Rows are points. Each copy is the shape, with its points in the same order, turned, moved and blurred by noise. Some copies are also mirrored. Which?
(in the rows, 128 means zero)

Shape (6 x 3):
[[ 99 155 127]
 [193  79  72]
 [169  87 132]
 [ 99 141 127]
 [168 136 122]
 [ 85 158 104]]
Copy 1:
[[115 154 149]
 [147  50  72]
 [121  58 130]
 [124 145 150]
 [ 97  94 112]
 [136 173 139]]
Copy 1 is: mirrored
Copy 2, 6 rows:
[[103 167 117]
 [145 105 228]
 [156 108 165]
 [104 152 119]
 [150 159 167]
 [ 74 169 127]]
Copy 2 is: mirrored
Copy 3 (6 x 3):
[[ 83 152 126]
 [159  62  70]
 [166 106 115]
 [ 94 156 117]
 [118  95 134]
 [ 63 150 107]]
Copy 3 is: mirrored
Copy 4, 6 rows:
[[135 160 118]
 [169  75 216]
 [138  69 156]
 [130 152 124]
 [176 104 141]
 [137 184 133]]
Copy 4 is: mirrored

Shape, 9 rows:
[[103 149 142  97]
 [ 96  89 158  82]
 [113 150  74  78]
 [174 146 122 101]
 [103  85 100 125]
 [161  87 156 156]
 [101 167  63 176]
 [156 164  89 157]
 [150  73 114 113]]
Copy 1:
[[117 120 160  86]
 [ 64 117 173 115]
 [100 117  92  70]
 [139 156 106 124]
 [ 76  79 119 129]
 [128 103 146 185]
 [154  47  84  79]
 [169  97  86 117]
 [ 77 117 114 158]]
Copy 1 is: mirrored
Copy 2, 9 rows:
[[112  95  87 155]
 [ 97  61 141 147]
 [144  90  64  94]
 [180 112 103 155]
 [113 115 139  96]
 [144 143 175 157]
 [112 186  69  90]
 [160 170  82 127]
 [155 104 161 113]]
Copy 2 is: mirrored
Copy 3, 9 rows:
[[132 141 161 107]
 [166  88 148 111]
 [141 167 113  60]
 [167 183 117 132]
 [129  99  88 106]
 [152 117  99 187]
 [ 55 171  80 106]
 [108 192  87 138]
 [171 114  75 131]]
Copy 3 is: only turned
Copy 4 (9 x 4):
[[148 142  96 128]
 [152 103 114  75]
 [110 183  71 109]
 [150 197 133 122]
 [ 86 127 122 100]
 [123 143 196 137]
 [ 60 174  83 186]
 [ 96 200 129 174]
 [109 157 167  95]]
Copy 4 is: mirrored

Shape, 14 rows:
[[ 89 133 139 150 177 131  71 121]
 [ 76 102 124 138 136  97  71  54]
 [152 127 114  50 120 145 114 160]
 [125 119  70 111 105  74 101 159]
 [138 116 173 109  85 180  82 113]
 [139 171 162 128  68 205 131 143]
 [123 129 126 141 120 200 156 169]
 [ 66  94 186 129 184 109 121 154]
 [ 93 168 118 148 100 148 140 101]
 [112 125 173 153 199 113 110 138]
 [145  99 134  89 221 126 138  70]
 [178 134 134 189 155 141 153 119]
 [181 143 105 172 125  86 115 122]
 [120 116  70 110 120 127 130 149]]
Copy 1 (14 x 8):
[[100 216 128 125 143 137 165 108]
 [116 206 143 129 116  82 127  55]
 [137 145 112  55 122 159  88 160]
 [107 159  95  86 155  76  88 151]
 [162 159 152  97  61 148 138 136]
 [132 123 133 140  48 180 146 168]
 [108  98 113 110 109 168 184 151]
 [ 78 191 185  91 157 126 177 131]
 [105 129 118 171  98 130 135 123]
 [105 205 153 127 180 146 173 133]
 [144 157 149  99 216 165 130  52]
 [170 131 126 162 179 143 179 149]
 [164 156 103 155 165  95 116 170]
 [ 96 127  88  85 140 105 118 131]]
Copy 1 is: mirrored
Copy 2 (14 x 8):
[[ 93  93 117 168 179 120  87 152]
 [ 76  62 168 140 147  94 109 120]
 [209 105 105  99 134 148  81 138]
 [175 112 114 111 107  57 102 167]
 [176  95 162 165 147 189 114 130]
 [168 152 125 156 103 220 121 147]
 [171 133  63 174 117 182 132 143]
 [121  50  86 135 210 125 153 168]
 [105 133 127 138  95 158 131 142]
 [113 108  98 157 219 120 127 157]
 [126 104 110  92 219 122 106  61]
 [131 194 105 162 174 121 143 108]
 [152 182 153 143 149  75 131 137]
 [162 112  94 122  94  94 110 137]]
Copy 2 is: only turned
Copy 3 (14 x 8):
[[117  94 129 198 180 139  97 114]
 [109  55 119 133 181 144  66  84]
 [120 181 147 123 121 170  95 154]
 [116 118  79 115 107 122  72 173]
 [135 155 168 141 111 176  81  59]
 [132 213 136 148 108 154 132  52]
 [121 171 118 157 107 172 178 111]
 [ 93  84 190 168 163 108 137 137]
 [124 148  86 128 157 131 136  65]
 [142  95 166 192 184 111 134 135]
 [170  85 172 111 218 181 122 157]
 [207 115 115 155 144 143 165 114]
 [204 117  86 148 130 115 101 134]
 [112 121  85 112 127 161 122 155]]
Copy 3 is: only turned
Copy 4:
[[131 131 148  95 125 179  94  69]
 [ 93 139 136  98  89 110  67  59]
 [169  81 141 105 128 128 124 194]
 [134 143 118 126 145 122  47 184]
 [173  65 148 151  66 144 124 112]
 [189 104 156 164  55 196 157 144]
 [155 116 110 151 109 206 170 144]
 [ 71 106 172 116 162 179 131  82]
 [135 174 139 136  62 170 131 128]
 [123 138 163 121 173 166 135  62]
 [121 122 124  61 154  90 172  71]
 [172 159 119 183 143 147 157  80]
 [175 174 117 172 152 116 100 108]
 [131 138 100 130 134 147 111 167]]
Copy 4 is: only turned

Shape (15 x 9):
[[190  87 186 126 108 119 102 140  99]
 [ 81  66 133 109  88 150 108 116 152]
 [127 163 148 126 165 112 108 111 175]
 [177  84 136 139  84 171 119 108 155]
 [142 177 159 111 103 143 133  89  91]
 [ 75  83 165 123 147 123 140 186 135]
 [135 210 167 156 106 128 105 117 122]
 [ 66 109 113 128 123 164  89 166 116]
 [ 99  92 163 109 180 124  71  97 170]
 [122 144 127 142 113  39 104 112  49]
 [143 120 107 181  93  84 120 115 102]
 [107 115 139 151 147 157 121 179 104]
 [133  60 111 159 167 106 237 125 117]
 [ 76  96 124 101 137  92 111 182 127]
 [181 205 104 129 103 157 131 112 103]]
Copy 1:
[[186 123 196 131 106 143  69 103 106]
 [ 93 162 163 156 158 137  78 104 175]
 [129 134 119  83 121 148 145 142 149]
 [189 172 155 162 134 120  83 122 153]
 [139 176 160 134 114 130 159 101  81]
 [ 82  96 197 148 136 157 104 164 145]
 [130 183 119 120  67 170 152 123  91]
 [ 82 123 130 190 157 176  97 142 123]
 [116 103 139  84 171 172 112 107 178]
 [100  83 144 133  67  97 131  55  73]
 [130 122 126 171  67  92 115  90 131]
 [126 102 160 187 125 172 125 157 115]
 [141  67 214 184 130  58 173 152 186]
 [ 61  79 156 145 135 134  86 150 125]
 [171 182 111 155 101 108 168 141  62]]
Copy 1 is: mirrored
Copy 2:
[[188  66 144 118 106  99 103 148 121]
 [ 75  87  87  67 112  95 100 120 158]
 [ 88 159 156 127 156 145  85 112 119]
 [131  65 114 125 122 147 103 151 188]
 [110 136 142 155  56 151 145 103 135]
 [105 133 137  26 115  93 127 169 112]
 [100 163 162 171  78 150  86 150 115]
 [ 66 120  67  76  99 121 119 169  98]
 [ 67  94 157  77 158 109  88  91  88]
 [118 156 130 170  93  40 154 122  90]
 [110 128 130 163 124  69 136 171 150]
 [100 120 117  85 113 137 147 186  81]
 [111 138 164  76 162 101 235 177 175]
 [105 159  97  59 129  79 109 144 101]
 [134 157 105 191 104 194 138 133 134]]
Copy 2 is: only turned
Copy 3:
[[154  95 170 128 223 114 115 120 134]
 [ 60  58 119 129 136 119 119  83 142]
 [162 123 152 138 110 106  72  84  97]
 [146  50 145 149 166 136 131  71 166]
 [126 150 184 169 147 160 158  95 115]
 [ 88  64 125 113 146  94  92 156  74]
 [134 165 191 158 112 152 117 144 140]
 [ 68  95  86 121 124 148 100 133 123]
 [119  95 133 144 131  99  38  57  85]
 [118 198 140 165 174  64 138 142 124]
 [138 126 127 176 145  82 140 145 166]
 [116  89 106 138 151 145 106 174  96]
 [155  42 112 193 146  44 183 134  50]
 [ 90  99 101  89 138  82 107 139  99]
 [173 155 148 148 126 183 179 116 143]]
Copy 3 is: mirrored
Copy 4 (15 x 9):
[[209  72 141 140  96  88 120 109 157]
 [101  59 143 135  67 151  95 150 114]
 [102 108 119 129 157 117 113 153 204]
 [147  90 100 154  46 150 124 102 162]
 [115 139 154 112 126 113 113  61 157]
 [150  89 160  89 116 129 130 208 123]
 [113 173 174 140 126  83  96 108 178]
 [133 115 162 127 114 163  63 173 100]
 [109  34 152 152 160 155 110 167 176]
 [135 108 141 147 178  40 101 104  81]
 [127 135 104 173 114  75 122 124 100]
 [175 137 156 114 117 151 108 175 122]
 [131 104  62  98 117 130 225 157  86]
 [138  81 136  90 136 107  89 200 101]
 [133 186 103 122 126 115  89  69 173]]
Copy 4 is: only turned

Shape (17 x 11):
[[151 151 124 169 189 148 127 177 142 142 142]
 [ 92 120 115 108 153  65 163 177 177  91 177]
 [144 116 184 199 126  79  83 170 162 110  75]
 [151  66 166 129 118 140 183 119 104 184 130]
 [117 133 169 123 170 106 129 111 121 118  73]
 [155 122 143 186 128  71  67 116 109 169 188]
 [150  57 174 149 102  87 106 187 155  68  93]
 [117 127 132 128 179 111 100 146 148  85 144]
 [ 84  79 126 161 144 151 146  83  82 154 146]
 [155 174  65 140 188 160 165 121 126 136  91]
 [ 85 159 142 144 198  70 132 107 137 135 174]
 [150 174 138 147  94 142 116 176 171 128 132]
 [122 148 114 185  90 134 110 146 179  78 116]
 [ 79  79 138 114 109 153  81 138 168 144 166]
 [149 127  87 149 113 131 150 160  74 178 186]
 [113  73 161 115 165 146 167  81 116 105 147]
 [100  85  90 167  83 155  85  82 180 156 171]]
Copy 1:
[[168  93 124 127 177 168 144 122 158 137 108]
 [103  37 156 123 121 120 122 201 162 103 153]
 [212  86 174 131  91 105 106 138 189 175  67]
 [128 121 156  94  68 158 187  99 120 193 165]
 [137 115 173 106 101  84 156 110 132 129  78]
 [162  94 154 184 160  88 128 134 140 229 156]
 [193  89 183 118  41 127  77 179 142 150 103]
 [143  76 169 136 142 113 102 146 130 105 111]
 [ 85  90 123 143 105 132 156  80  84 184 121]
 [143 131  61 120 142 124 173  88 140  82 114]
 [ 94  47 169 152 178  84 165 121 149 135 127]
 [142 146 127 132 128 151 100 150 210 152 116]
 [139 110 112 179  89 143  79 142 191 132  85]
 [ 84  89 155 110 117 141  49 126 121 184 140]
 [125 113  83 146 148 153 168 165 119 199 170]
 [ 94  96 184 130  85 140 157  86  84 121 139]
 [ 93  96 101 164 109 123  46  74 147 191 163]]
Copy 1 is: only turned
Copy 2 (17 x 11):
[[195 147 105 117 154 142 117 152 139 101 103]
 [ 67 113  95 157 190  86 115 164  99  76 131]
 [162  77 187 152 112  69 104 147 179 126 100]
 [171  94 173 143 124 163 189 125  62 128 171]
 [123 115 176 110 156 113 137  82 121 121  93]
 [195 160 140 154 121  75  78 120  94 149 194]
 [126  37 166 160  82  90 116 155 124  77 110]
 [121 124 108 124 143 105  93  97 128  79 108]
 [153 141 145 198 145 182 144  80  77 128 150]
 [158 184  77 125 143 146 201 106 140 137  73]
 [126 177 135 145 214  92  98  96 100 119 140]
 [134 152 132 107 109 124 139 165 178 106 155]
 [110 128 120 174  88 116 128 143 204  95 128]
 [115  87 113 140 135 183  81 119 135 116 197]
 [173 187  97 148 109 152 158 161  56 133 163]
 [128 107 148 157 158 154 169  62  81  73 144]
 [132 106  89 196 117 169 123  95 159 150 216]]
Copy 2 is: only turned
Copy 3:
[[173 156 138 133 172 146 168 164 107 159 146]
 [139 181 129  88 111 118 205 103 163 124  77]
 [148 117 140 163 213  84  96 117 165 132  86]
 [ 99 102 194 121  99  88 134 122  79 199 131]
 [ 78 122 169  91 191 118 131 150 116 132  93]
 [130 128 113 143 165  97 126  61 102 125 198]
 [174 105 180 127 154  92  92  97 190 130  63]
 [135 159 144  87 168 160 148 116 153 122 114]
 [ 83 107 157 117 127 172 140  83  56 179 118]
 [108 109 157 131 153 182 205 213 103 130 144]
 [ 85 179 113  95 182 123 198  93 103 130 123]
 [138 176 139 172 125 122 122 170 165 127 136]
 [128 144 146 195 146 169 128 128 181 121  99]
 [112 161 114  99  97 163  83  93 151 179 119]
 [151 129 150 144  80 129 162 120  61 128 175]
 [ 77 134 210  76 133 157 153  94 108 183 109]
 [ 86 119 101 161  94 189 108  75 157 184 158]]
Copy 3 is: mirrored

Shape (17 x 12):
[[145  63 145 156  70 104  99 134  63  95 153 110]
 [130  76  80 105  85 167 113  67 137 183 156  85]
 [118 116 100 174  72 125 136 163 117  99 141  90]
 [111 172 139 134  97  87 117 135 129 157 178 110]
 [166  75  85 138 170  97 137  59 107 122  72 179]
 [166 110 174 141 123 165 174  93  71  81  99 139]
 [100 172 111 119 133 175 172 124 151 115 178 116]
 [158 163  84 126 149  78 171 101  98 151 113  85]
 [102 127 142 186 148 117 107 170 152 187 176 118]
 [ 84 137 149  84 113 135  87 162  69 126 139  68]
 [ 58  79  89 126 134  79 118 163  64  99  85  92]
 [105 127 130  91 107 141 124 119 161 168 109 119]
 [ 93 117 175 118  85 164 107 172 177  98 148 170]
 [131 158 129  99  66 145 119 149 136 115 181 169]
 [ 82 158 137 200 127 121 116  59  70 171 110 137]
 [ 63 161 137 190 126  82 159 110 176  99 172 100]
 [ 86 177 103 127 147 138  73 130 176  87 103 153]]
Copy 1:
[[ 71 151 123 128  94  89 106 129  63  82  93 194]
 [189 161  97 133 109 199 101 144  87  89  43 150]
 [122 151 169 121 125  96  92 163 111  72 109 144]
 [124 103 177 165 134 140 168 116 111 112 114 138]
 [170 111  10 101  94  65 145 174 106 142  82 123]
 [ 87 132  61 101 133  66  62  98 104 153 119 134]
 [189 138 166 101 156 132 110  93 122 121 139 104]
 [164 122 136 155 127  87 133 169 117 188  67 111]
 [145 119 151 162 123 161 158 166  70  92 180 110]
 [110 221 160 161 105 140 146  90 122 141 126 164]
 [105 229 131 118  68  66 163 181 119 108 107 119]
 [149 139 109 128 120 180 143 139 156 125 119 126]
 [114 134 113  84 142 159 130 104 153  59 188 169]
 [149 102 156  99 122 142 123  85 139  95 135 199]
 [129 110  89 200  79  95 128 111 117  92 102  62]
 [125 116 168 124 186 101 176 129 101  62 117  61]
 [192 157 101 134 152  92 174 121 185  78 167 131]]
Copy 1 is: mirrored
Copy 2, 17 rows:
[[169 121 157 169 133  65 175 119  99  28 144 131]
 [180 106 146 135  50 102 127 189 128 131 107 126]
 [133 126 101 160 138  53 163 111 106 109 138 156]
 [121 123 141  93 150  87 169 112 128 141 150  85]
 [187 106  69 174 147 150  66 151 111  53 102  56]
 [178 151 121 136 171 166 107 111  97  36 120 167]
 [116  98 123  95 150 122 107 100 138 159 100 168]
 [145 153  43  98 131 124 144 126 161  99 110  83]
 [142 109 153 157 192  78 157 144 172 170 156 100]
 [ 77 149 171 144 100 112 159  99 164  78 163 131]
 [ 65 145  98 197 124  61 119 132 150  38 134 102]
 [118 143 149 149 114 143 119 145 113 153 117  97]
 [109 109 203 178 173 118 126  90  68 148 127 138]
 [114  71 160 120 141 131 166  90  73 133 120 123]
 [151 123 102 103 165 110  86 174 134  91 224 105]
 [129 140 120  91 196  27  90  94 122 156 128 111]
 [106  97 115 172 137 123  67  53 115 160 161  89]]
Copy 2 is: mirrored

Shape:
[[123 100 154 109 109 116 132 114  91 150 113 143]
 [111 108  86 112  71 136 147  99  83  97 111 116]
 [134 123 138 115 136 146 106 165 116 125 132 111]
 [136 101 107 162 166 105 139 165 106  86  71 119]
 [119 104 136 176 153 140 148 128  98  93 148 132]
 [102 130 131 141 103 146  99 133 107 162 105 131]
 [127 106 128 112 169 125 137 149  89  81 146 249]
 [127 120 111 112 174 145 138 106 112  90 147 110]
 [ 93 115 119 105 163 126 137 134  92  93 163 153]
 [143 120 153 157  88  83  82  18 130 186 156 127]
 [133 217 159 166 162  96 122 153 116  83 165 116]
 [139 105 103 110 129 139 149 154 160 123 163 119]
 [ 38 111  94 118 131 134 111 165 127 114 140 127]
 [140 130 105 145 160 145 136 147 105 126 103 153]
 [138 110  90 132 169 123 138 171  77 109 155 136]
 [ 79 125 142 131 147 121 144 147 141 206 118 120]]
Copy 1 (16 x 12):
[[113 131 128 104 118 161 166 100 122 116 132  79]
 [101 155 144  63 139 110 188 111  97 107 175 119]
 [147  86 106  99 139 140 160 133 116 150 126 121]
 [140  99 142 114 113 168 155 102  49 130 134 175]
 [145 114 136 117 169 170 142 147  80  87 142 133]
 [104 105 155 105 119 128 142 133 139 142 127 105]
 [101  79  86 129 172 189 169  61 134  47 118 164]
 [145 108  86  62 140 165 138 147  94  99 158 143]
 [100 103  80  90 177 171 143 118 101  97 147 132]
 [154 177 134 105  91 105  70 112 155  80 140  37]
 [145  46  67 163 128 112 118 163  66  98 161 118]
 [150 144  73  95 148 131 163 147 116 134 107 150]
 [ 66 120 111 100 182 142 128 135 114 168 146 158]
 [123  89 132  99 115 157 155 130 104  99 111 160]
 [125  86 101  82 167 150 152 118  66 101  97 144]
 [ 83 132 114 122 101 169 123 159 125 160  88 106]]
Copy 1 is: only turned
Copy 2:
[[160 128 128 132 140 108 139  98  78 130 131 113]
 [ 94  94 121 137 120 104 185 151  64 148 106 101]
 [130 147 125 154  99 133 125 124 133 133 131 142]
 [ 92 148  97 140 102 109  98 159  84  67 106 152]
 [119 138 126 160 131 107  89 184  83 133 149 140]
 [146 129  91 117 122 150 141 128 113 151 124 105]
 [ 80 118 115 158 166 114 102  98  65 122 196 215]
 [102 124 155 154 121  97 145 176 121 101 174 133]
 [ 93 122 137 153 121  91 121 132 102 134 191 140]
 [211  46 136 167 180 161 138 144  91 114 145  56]
 [ 78 146 121 203 150 134  65 147 171 119 142  98]
 [124  89 152 138  91 101 127 152 140 132 128 166]
 [ 90 111 101  99  68 121 114 140 110 157 178 125]
 [112 146  98 136 145 113 120 152 107 107 132 164]
 [107 135  93 176  93  84 121 148 108 112 156 171]
 [176 121  99  84 113 102  95 128 148 138 141 109]]
Copy 2 is: only turned
